Every row gives one point. Each copy is the shape, with its points in the same order, turned, moved and blurred by noise. Some copies are also mirrored. Which?
(in the rows, 128 means zero)

Shape (6 x 3):
[[158 140 145]
 [133 152  90]
 [122  49 107]
 [133 150 110]
 [124 147 163]
 [121 129  74]]
Copy 1 (6 x 3):
[[150 140 137]
 [111 152  92]
 [ 84  62 135]
 [117 151 112]
 [129 159 164]
 [ 91 130  86]]
Copy 1 is: only turned
Copy 2 (6 x 3):
[[ 95 151 117]
 [148 157 100]
 [134  50 101]
 [130 154 109]
 [101 145 156]
 [167 134  92]]
Copy 2 is: mirrored
Copy 3 (6 x 3):
[[156 125 140]
 [138 145  94]
 [111  49  83]
 [139 150 108]
 [114 130 161]
 [135 135  75]]
Copy 3 is: only turned

Shape (8 x 4):
[[135 118 121 177]
 [112 131 137  85]
 [111 144  95 180]
 [116 159 136  71]
 [116 104 128 142]
 [180 141 111 114]
 [131 124 174  90]
 [173 139 179 104]]
Copy 1 (8 x 4):
[[136 107 106 162]
 [103 133 144  90]
 [121 137  76 167]
 [112 166 154  82]
 [117  96 115 130]
 [178 139 125 111]
 [117 118 180 100]
 [160 125 189 121]]
Copy 1 is: only turned
Copy 2 (8 x 4):
[[121 119 144 185]
 [132 138 133  95]
 [106 150 117 195]
 [139 164 125  83]
 [109 114 140 147]
 [188 129 116 156]
 [144 132 170  91]
 [185 136 185 117]]
Copy 2 is: only turned
Copy 3 (8 x 4):
[[129 104 149 182]
 [ 95 120 117  97]
 [133 134 175 167]
 [ 96 148 103  86]
 [107  91 144 144]
 [155 126  87 145]
 [ 69 110  87 119]
 [ 90 120  61 146]]
Copy 3 is: mirrored

Shape (12 x 6):
[[138 114 112  92 104 141]
 [102 120 109 113 135  96]
 [ 65 127 118  90 159 146]
 [137 123 190 165 110 127]
 [ 82 115 107  98 147 137]
 [155 130 111 104 166 107]
 [146 133 142 243 119 136]
 [155 134 214 102 113 145]
 [119  95 117 111 140 127]
 [162 147 110 144 110 130]
 [154 104 107  90 175 127]
 [164 140 115 100 129 124]]
Copy 1 (12 x 6):
[[135 111 122 103 116 146]
 [ 90  98 142 121 111 109]
 [ 60 108 126 121 161 151]
 [157 125 118 147 154  61]
 [ 69 100 129 128 140 144]
 [118 106 184 137 108 135]
 [150 120  95 225 110  64]
 [179 144 140 114 181  95]
 [117  80 139 127 131 130]
 [151 144 127 150  92 124]
 [127  84 179 135 123 158]
 [138 131 158 124 105 133]]
Copy 1 is: mirrored
Copy 2 (12 x 6):
[[114 137 113  89 115 153]
 [108 144 108 127 132  99]
 [ 59 160 104 114 173 125]
 [127 141 207 142 117 137]
 [ 74 145 100 112 153 126]
 [153 139 115 101 168 118]
 [159 139 183 219 125 164]
 [122 151 216  72 132 144]
 [106 115 117 114 145 133]
 [163 163 127 130 118 160]
 [139 116 102  86 177 136]
 [157 153 122  88 135 142]]
Copy 2 is: only turned
Copy 3 (12 x 6):
[[107 124 118  94  97 169]
 [101 120 106  94 146 114]
 [ 80 137 133  79 182 154]
 [174 103 161 145 135 138]
 [ 82 129 115  87 170 157]
 [ 75 138 121 140 122 110]
 [191 106 105 210 156 150]
 [146 135 210 123  99 152]
 [ 92 105 119 105 138 144]
 [134 149 104 148 104 152]
 [ 56 125 126 133 118 128]
 [103 151 121 126  96 139]]
Copy 3 is: mirrored
Copy 4 (12 x 6):
[[150 103  97  97 116 142]
 [100 114  87 100 134 105]
 [ 73 136  93  71 140 158]
 [123 109 182 148 121 117]
 [ 88 117  88  84 141 148]
 [145 144  91 103 167 103]
 [105 114 154 231 143 127]
 [155 132 194  89 117 133]
 [118  98  99  98 153 133]
 [154 134 104 156 117 125]
 [152 128  89  85 183 126]
 [163 138  99 111 134 118]]
Copy 4 is: only turned

Shape (15 x 9):
[[128 209 190 112 137  45 161 125 112]
 [111 171 104 122 130 125 150 121 179]
 [137 142 146 148 134 148 135 104 115]
 [109  99 173  98 102 145  93 116 201]
 [107 117 161 152 155 142 151 107 120]
 [151 102 106 148 150 135 152 104 139]
 [ 93 100 134  86  98 125  80 123 116]
 [142 114 149 144  94 164 143 114 141]
 [143  98 104 125 135 145 142 114 102]
 [139  98 111 150 124 119 157 116 134]
 [157 191 201 138 159 161 148 107  99]
 [116 113 110  32 147 123  98 186 121]
 [160  99 117 148 119 142  35 105 145]
 [147 154 119 144 140 139 103 169 130]
 [121 128 105 130 147  99 159 153 111]]
Copy 1 (15 x 9):
[[ 97 211 122  80 117  93 170 154  65]
 [100 176 134 120 129 110 176 119 196]
 [135 144  98 150 115 137 136 120 124]
 [112 110 105  82  70 139 116 145 202]
 [106 120  83 148 128 146 146 145 123]
 [140 114  86 153 142  90 152 104 157]
 [117  91 161  93 108 115 106 119 153]
 [156 119 103 141  84 133 155 124 153]
 [148  96 115 136 149 111 150  97 133]
 [139 110 104 151 136  90 160 121 153]
 [145 185  78 114 114 171 152 121  83]
 [132  95 169  37 182 118 134 133 159]
 [164 119 117 130  99 106  50 100 182]
 [168 156 132 123 146 123 118 137 158]
 [126 128 139 132 168  85 167 141 129]]
Copy 1 is: mirrored
Copy 2 (15 x 9):
[[137 212 175  87 166  43 133 107 124]
 [138 174 116 111 120 127 110 155 160]
 [149 134 164 147 145 137 116 119 130]
 [ 89  81 180 117 110 119  75 162 181]
 [140 129 155 164 169 122 137 139 137]
 [171 112 121 133 150 138 143 130 152]
 [ 95  82 140 105 119 107  82 126  99]
 [151 117 173 142  94 141 139 137 142]
 [168  94 121 132 137 141 137 129 107]
 [150 107 117 125 129 129 160 120 146]
 [175 192 220 148 173 138 117 132 115]
 [ 99 103 133  30 144 137  96 174  66]
 [118  74 153 116 132 169  72  68 160]
 [117 152 142  94 144 179 130 109 131]
 [134 134 114 107 146 119 171 127 115]]
Copy 2 is: mirrored

Shape (14 x 11):
[[138 161 119 106 120 166 154  98 101  99 156]
 [ 86 115 162 128 190 152 108 113 159 105 146]
 [143 157 118 145 111 105 193  94 124 137  90]
 [125 168 108 109 132  97  97 120 112 141 140]
 [191 104 141 142 144 115 133 120 104 114 167]
 [108  92 162 148  88  99 145 123 142  81 135]
 [157 141  95 133 102 123 101  58 114 131  75]
 [175  88 155 131 122 125 180 104 180  85 130]
 [169 115 141 100 143 158 125 120  95 145 120]
 [140  73 148 103 152 122 197 136 149  97 193]
 [119 149 154  96  99 131  72 117 131 115 161]
 [143  77 142 116  99 119  99  72 120  97 121]
 [159 152  78 128  97 126 159 148 118 119 112]
 [106 182 131  99 157  95 136 142 109  93 125]]
Copy 1 (14 x 11):
[[146 169 127  94 123 144 141  64 101 108 140]
 [110 129 182 120 203 133 112 115 138 100 117]
 [160 169 125 159 120  94 195  71 115 150 101]
 [123 133 117 113 134  74 114 107  88 137 141]
 [205 120 166 121 129 132 132 115 110 141 163]
 [129  97 183 165 101 121 161  93 143  96 135]
 [167 136 103 157 122  87  95  39 109 151  92]
 [190 128 177 134 123 129 167  86 193 115 125]
 [173 135 129 104 129 152 118 113 106 156 103]
 [162 105 179  88 150 156 200 115 162 116 165]
 [103 129 154 102 103 107  79 101 115 117 142]
 [159  79 164 134 111 123 102  54 133 127 111]
 [166 151  75 140 101 111 162 104 119 119 136]
 [127 149 136 102 141  75 159 126  83  87 115]]
Copy 1 is: only turned
Copy 2 (14 x 11):
[[133 153  99 131 145 162 111 109 184 153  78]
 [105 110 131 129 197 139 116 109 148 100 143]
 [170 151 106 174 126 108 187 106 155 167  99]
 [135 188 114 130 145  98 100 136 137 149 122]
 [171  99  95 163 149 119  86 164 163 156 113]
 [121  83 115 159  84 107 134 138 159 108 118]
 [185 159 108 171 128 104 105  61 113 148  86]
 [187  63 116 147 119 137 154 124 183 118 118]
 [159 116 121 124 162 145  98 127 121 184  89]
 [141  67  75 116 159 146 142 167 197 141 155]
 [119 150 150 111 113 118  53 114 154 132 121]
 [154  92  91 140 106 100  89  87 128 120  92]
 [172 174  89 143 105 151 146 141 131 152 111]
 [113 179 123 108 157 109 137 162 167 115  93]]
Copy 2 is: mirrored
Copy 3 (14 x 11):
[[152 163  93 118 146 161 163 127  84 109 153]
 [ 91 128 132 143 208 151 120 124 150  80 141]
 [144 171 120 133 134 109 188  81 111 169 105]
 [140 156  89 129 154 119 101 141 124 160 154]
 [190 114 149 129 168 103 138 111 102 124 165]
 [108 116 152 147 102  85 151 121 122  86 152]
 [161 137  65 139 133 114 111  80 103 146  80]
 [168 120 151 146 131 104 194  99 156  77 129]
 [176 113 106 137 184 127 151 152  95 131 117]
 [142 104 157  99 166 114 208 137 146  88 186]
 [130 124  81 162 128 133 102 165 124 115 157]
 [147  83  90 148 130  97 128  97 110  90 124]
 [170 169 132  96 114 120 152 133 105 151 109]
 [116 200 105 115 173  98 128 150 117 126 155]]
Copy 3 is: mirrored
Copy 4 (14 x 11):
[[130 144 110 100 127 165 151 102  91  99 179]
 [ 83 103 166 119 161 177  98 140 158 109 151]
 [133 157 132 143 138 129 203  82 116 140 121]
 [129 152 137  97 138  98 102  94 110 142 151]
 [173  74 131 130 157 128 149 111 114 124 185]
 [121  77 165 134  87 123 168 116 142  99 145]
 [176 142 130 105 130 136 127  44 125 126  87]
 [152  78 139 114 127 161 203 121 182 105 158]
 [168 113 125 115 147 175 132 122  93 164 148]
 [103  52 131 107 138 157 194 139 144 132 212]
 [144 133 165  78  91 133  85 111 135 115 175]
 [158  61 155  90 106 151 125  78 134 114 122]
 [151 146  78 131 119 109 172 113 114 131 139]
 [103 157 150  83 152 101 141 148  97 109 135]]
Copy 4 is: only turned

Shape (15 x 12):
[[135 103 182 121  96 157 121 109 176 117 160 159]
 [145 132  94 111  97 138 123 124 117 127 102 170]
 [ 80 124 177  99 165  98 120 129  95 122  86 174]
 [112 109 118 117 162 140 197 118 123 122  94 124]
 [145 119 123 129 139 153 113 103 103 144  99 121]
 [154 151  98  91 177 147 111 150 161 144 126 164]
 [151 155 100 165 171  89 164  91 133  96 106 165]
 [ 84  91  96 141 107 107 195 103 160 154 175 155]
 [121 141  93 133 118  85 171 161 173  93 136 101]
 [149 186 183 168  96 133 163 163  94 136 167 159]
 [153 134 146  78 123  97 124  91 138 103  91 108]
 [ 63 144 134 158 121 120 163 158 160 146 152 104]
 [ 91 165  95 117 100 137 148 120 110 141 156 180]
 [124 164 157 152 126 157 145 162 111 103 162 105]
 [ 89 103 165 129 141 114 157 142  88 121 145 113]]
Copy 1 (15 x 12):
[[128  86 157 127  79 143 122 102 176 144 142 171]
 [108 141 161 121 111 140 101 143 134 123  70 130]
 [ 87  92 150 150 160 121 153  98  81 118  67 199]
 [ 98 121 178 125 184 135 183 107 139 137  94 103]
 [138 102 136 137 141 142 120 110 115 149  81  98]
 [115 147 109  83 173 140 101 122 157 147  87 155]
 [138 196 166 172 168 118 140  74 132 105  86 136]
 [ 79 147 208 116 127  79 141  88 153 176 152 119]
 [ 96 172 127 124 123  81 185 127 164 111 123 111]
 [152 157 148 164  92 153 170 168 106 181 135 181]
 [141 112 131  99 110 124 156  88 121  86  77 129]
 [ 67 142 120 145 118 100 184 108 132 192 141 138]
 [ 74 172 180 109 109 139 116 123  96 168 109 141]
 [116 133 108 159 121 153 169 153 117 153 158 136]
 [100  92 149 145 148 104 177 131  88 147 142 141]]
Copy 1 is: mirrored
Copy 2 (15 x 12):
[[119 103 174 129 116 138 165  73 152 100 172 152]
 [124 111 115 109  85 133 136 142  86 117 132 162]
 [ 47 108 172  98 135  78 127 120  98 150 100 140]
 [101  73 109 109 131 132 171 109  92 150  92  89]
 [133 109 135 133 119 131 108 109  75 138 125 117]
 [153 116 108  87 168 130 132 134 123 154 125 173]
 [107 109  78 168 160  91 172 134  85 107  93 140]
 [ 78  84  80 151  89 130 206 110 145 168 169 119]
 [116 104  88 132 120 128 170 169 178 109 109  91]
 [111 196 173 133 128 131 209 146  97 111 157 109]
 [138  99 130 108 105  71 115 102 126  92 101 111]
 [ 74 142 122 144 120 157 169 129 176 163 127  85]
 [ 78 154  87 101  96 140 167 129 102 140 160 148]
 [105 159 151 120 151 161 158 137 122 105 147  75]
 [ 66 106 160 121 131 113 154 131 113 145 149  65]]
Copy 2 is: only turned

Shape (16 x 12):
[[171 121  96 153 132 131 171 148 144  63 114 104]
 [134  85 116 122  87 106 136 127 139 136 104 105]
 [ 93 152 128 108 167 138 117 117 116 133 108 145]
 [130  91 118 154 165 137  74 130  89 162 119 211]
 [119 165 110 112  98  91 142 175 159 124 146 120]
 [113 145 151 183 135 107 123  95 101 118 135 163]
 [158 117 131  92  81  96  87 170 153 131 128 132]
 [167 157 183 112 121 134 156 136 161 103 101 151]
 [130 118 178 113 129  86 142 180 122 129 157 125]
 [171 140 113 146  95 142  91 153 158 127 106  78]
 [108 101 121  95  73  79 145 140  97 145  48 110]
 [157 117 115 114 102 157 133 118 107  82 132 171]
 [ 75 120 141 119 120 144 144 127 159  56 112 106]
 [185 126 102 131 188  85  74 143 192 110  96 101]
 [118 116 115 146 127 125 152 157 161 146  92 158]
 [137 113 131 103 137 176  88  49 120 174 130 149]]
Copy 1 (16 x 12):
[[142 122  62  82 120 133 150 146 151  79 144  88]
 [136 111 146 111 131 124 146 172 110  96 129 132]
 [132 143 143 122 128 118 124  73 116 150 116 104]
 [ 96  74 130 122  55  97 130  76  97 161 106 162]
 [140 198 101 126 123 130 110 147 103  96 128 132]
 [133 127 104 152  81 120 167 119 110 185 144 116]
 [134 161 153 107  81 111  94 163 121  86 137 161]
 [163 161 111 106 120 105 128 118 196 135 157 157]
 [ 99 159 105 118 119 147  86 161 141 145 137 155]
 [188 116 121 137  89 116 100 155 135  72 134  99]
 [150 140 172  74 145 117 147 194 102 134  68 134]
 [145 122 129  75  83 156 160  97 128 112 154 144]
 [118 164 141 138 136 163 173 115 167 103 127  80]
 [108 123 118 116  96  40  80 139 136  75 156  78]
 [128 126 103 132 134  91 154 118 127 106  91 155]
 [156  72 190 137 124 114 132  68  96 149 172 149]]
Copy 1 is: mirrored
Copy 2 (16 x 12):
[[134 148 100  83 177 154 167 138 134 149  61 145]
 [154  90 121  91 130 112 130 117 121 127 115 115]
 [ 93 175 156 101 120 140 104 138 141 149 162 136]
 [ 96 148  94 127 149 158  63 143  76 162 206 145]
 [126 147 109 114 126 106 137 190 157  89 111 117]
 [121 150 115 160 114 163  93 128 127 148 134 186]
 [161 132  94  94 131 138 131 169 116  82 146  87]
 [151 167 119 124 118 164 194 157 150 143 155 135]
 [130 124 147 138 108 143 145 202 101 108 131 128]
 [159 139 104 110 150 164 119 132 155 131  99  63]
 [163 104 125  49  65  91 117 126 108 147 126 117]
 [110 166  74 100 132 168 151 106 103 112 125 150]
 [ 95 119 145  61 121 181 151 138 184 112 108 159]
 [196 163 148  84 227 146 110 170 153 139 146 112]
 [109 116  93  98 141 121 131 158 138 169 149 127]
 [ 96 149 135 140 148 154  98  51 119 139 193  99]]
Copy 2 is: only turned

Shape (16 x 12):
[[ 65 137 124 152 153 130 106 103 154 134 117 152]
 [124 156 139 181 199 130 147  76 161 133 151 177]
 [175  89 152  76 139 133 123 170 142 121 121 104]
 [ 95 149 129 121 115 124  96 120 109 115 130 208]
 [154  91 153 116 148 134 158 112 132 121  83 128]
 [175 102 120 126 104 121 136 132 141 174 135 103]
 [120 168 129 120  96 214 147  92 128 130 162 146]
 [128 108 191  88 141 117 115 146 146 108 120 134]
 [126  79 178  98 149 120  95 160 124 159 112 122]
 [ 91 170 100  87 148 105  96 114 111 163 118 152]
 [154 143 148 140  97 169 121  87 115  83 183  95]
 [106 151 114 150 100 165 156 152 122 101 178  92]
 [109 157 155 131  97 154 183  78  75 123 143 118]
 [151  83 117 130 178 145 104 113 142 118 142 139]
 [112 151 122 157 154 125 129  74 173 130 115 153]
 [133  54 137  61 135 120 135 138 170 143 148 133]]
Copy 1 (16 x 12):
[[ 68 163 101 141  97  93 103 160 141 113 118 119]
 [ 67 172 138 174 141 104  53 175 179 135 158 133]
 [160  93 123 100 167 139 156 112 165 101 152 123]
 [101 194 114 136 140 114 125 156  86 121 116 161]
 [121 113 102 150 166 139 120 118 184  90 114 141]
 [150  73  95 146 127 141 111 114 143 148 155 137]
 [ 76 157 146 174 103 176 163 140 150 175 137 162]
 [128 127 137  93 165  98 143 125 165 107 113 140]
 [150  87 120  92 146 113 127 159 147  98  99 126]
 [ 82 153  79 115 147 131 117 158  88 148 115  93]
 [117 145 190 169 103 156 134  77 148 157 135 135]
 [142 159 138 184  84 127 175 120 157 168 151 106]
 [109 154 132 209 136 150 144 114 155 183  77 137]
 [112 117 146 146 136 135 100 146 146  76 164 118]
 [ 59 158 100 152 120 109  76 132 164 126 142 136]
 [108  59 121 127 166  93 162 134 138  95 158 139]]
Copy 1 is: only turned
Copy 2 (16 x 12):
[[132 137 141 126 139 115  71  67 129 140 140 145]
 [194 145 163 132 170 128 110  85 147 137 177 202]
 [113 111 113 123  97 137 135 198 145 130 163  98]
 [115 173 127 111 140  98  82 117 106 130  95 182]
 [137  86 144  89  97 140 133 137 120 119 146 140]
 [165 131 148 154  91 125 152 162 138 141 128  96]
 [169 189  78 129  85 140 124  89 147  80 124 171]
 [117 124 131  99  99 132  84 170 133 131 173 126]
 [107 111 139 138 104 152  81 171  98 151 155 110]
 [136 175 118 114 179 138  91 100 116 166 102 113]
 [150 183 134 126  80 126 139 115 155  38 150 121]
 [101 188 120 146  79 128 151  85 167 106 159 134]
 [143 189 146  91  68 164 156  72 109  96 123 156]
 [138 100 145 160 151 146 113 142 152  95 147 133]
 [185 132 150 118 146 105 108  79 141 131 146 159]
 [114  93 144 120  96 164  95 175 176 153 117 117]]
Copy 2 is: mirrored
Copy 3 (16 x 12):
[[ 91 163 129 103  84 113  65 146 129 141 129 165]
 [135 177 191 152  97 110  98 174 104 123 107 186]
 [140  84 120 135 162 180 112 121 166 124 153 104]
 [129 151 145  58  64 132 104 157 117 119 172 138]
 [103  83 160 148 112 150 122 124 128 145 119 115]
 [147 127 130 162 151 112  95 119 137 153 157  68]
 [113 195 147  88 135 176 117 165  69 143 111  93]
 [100  89 159 102 139 165  99 141 175 105 135 127]
 [102  64 121 117 151 129  83 164 160 119 151 113]
 [134 147 121  58 125 100  97 119 124 158 162 174]
 [102 182 146 131 151 172 116 121  77  72 142  85]
 [100 212  96 129 139 159 133 139 136 110 118  88]
 [ 73 165 154 101 138 119 168 140  78 123 124  90]
 [130 118 125 172 116 162  83 143 111 124 153 153]
 [116 163 174 132  86 116  75 121 111 147 116 153]
 [100 105 149 138 152 179  92 148 181 169 187 112]]
Copy 3 is: only turned
Copy 4 (16 x 12):
[[117 172 108 132  85 138 114 103 129  80 122 123]
 [119 173 150  90  75 127 120  42 149 113 122 174]
 [177 111 168 139 207 145 140 133 135 136 137 134]
 [ 97 142 133  82  92 158  92 155 140 104  96 124]
 [159 115 185 152 135 150 167 103 129 118 111 122]
 [159 110 129 130 160 106 168 123 155 155 116 148]
 [169 155 118  87  88 173 134 126 156 162 189 129]
 [132 147 188 139 173 153 133 148 123 100 122 147]
 [125 126 141 181 178 162 125 145 114 116  96 163]
 [112 145  87  96 122 135 111 126  81 120 104 102]
 [184 117 139  88 103 138 143 149 137 123 201 177]
 [135 111 114 107 126 120 134 140 158 122 228 130]
 [117 123 144  96  78 159 174 135 106 147 188 130]
 [174 107 133 122 152 154 127  79 150  90 113 162]
 [144 178 129 114  76 110 134  85 139  89 112 134]
 [156 148 125 128 210 170 173 133 156 102 100 138]]
Copy 4 is: mirrored
